Every row gives one point. To make a cloud, some directions were put in groups of two or more. Within a group, all points are equally far from the middle, so they leave a hole (a ring in 2 directions, a hollow ball in 3). The other directions are filled evenly. Then the cloud was stretched, turned, moved and blurred a little. Count the holes, and give their numbers of directions, smallest first.

Cloud (21 x 3):
[[ 4.5  4.1  2.3]
 [ 0.8  1.5 -1.1]
 [ 1.1  7.2  0.6]
 [-1.8  2.6  1.0]
 [ 0.9 -0.3  4.4]
 [ 1.4  2.0  0.1]
 [ 5.3  4.6  2.0]
 [ 2.6  1.0 -1.5]
 [ 4.6  0.7  3.3]
 [ 2.5  2.7 -0.7]
 [ 1.2  1.9  5.9]
 [ 3.1  5.2  1.9]
 [ 2.4  2.0 -2.8]
 [-0.5  5.9  1.2]
 [ 2.8  0.2  2.8]
 [-2.5  0.3 -0.1]
 [ 3.4  2.0 -0.3]
 [ 1.4 -1.4 -0.4]
 [ 3.9 -0.2  2.5]
 [ 0.2  4.0 -2.0]
 [-1.8  0.7 -1.7]]
Holes: 0

Cloud:
[[-3.4  3.8  1.4 -2.7]
 [-0.4 -0.7  4.5  2.2]
 [ 4.5 -1.0 -0.1 -1.6]
 [-0.5 -1.9  4.9  0.4]
 [-0.6  6.1 -1.3  0.5]
 [-0.3  3.8  2.1 -3.8]
 [ 2.3  2.0  4.5  1.1]
 [ 0.2  2.7 -4.1 -2.9]
 [-2.6  0.6  1.4  3.1]
 [-0.1  4.7 -4.2 -0.4]
 [-3.0  3.3  1.3 -3.6]
 [ 4.5 -1.2  0.0 -1.5]
 [ 2.7 -1.0  5.0 -1.2]
 [ 0.1 -4.0  1.5 -1.3]
 [ 2.4 -2.6  4.5 -1.2]
 [-3.7  3.4 -2.6  1.6]
 [ 4.5 -1.3 -0.8  0.0]
 [-4.3  2.8  0.4  1.3]
 [ 0.6  2.3 -0.3 -4.8]
 [-3.9  0.3  2.4 -1.7]
 [-2.7 -1.9  2.0 -2.2]
 [ 1.6  3.3 -3.8 -1.8]
 [-3.0  4.3 -3.6  0.8]
 [-4.2  1.9  1.3  1.3]
 [-0.9  5.5  1.8 -1.4]
 [-4.2  2.2  0.9  1.6]
 [ 4.4 -0.6  0.0 -2.1]
 [-0.3  6.1 -0.4  0.4]]
Holes: 2 (2, 2)
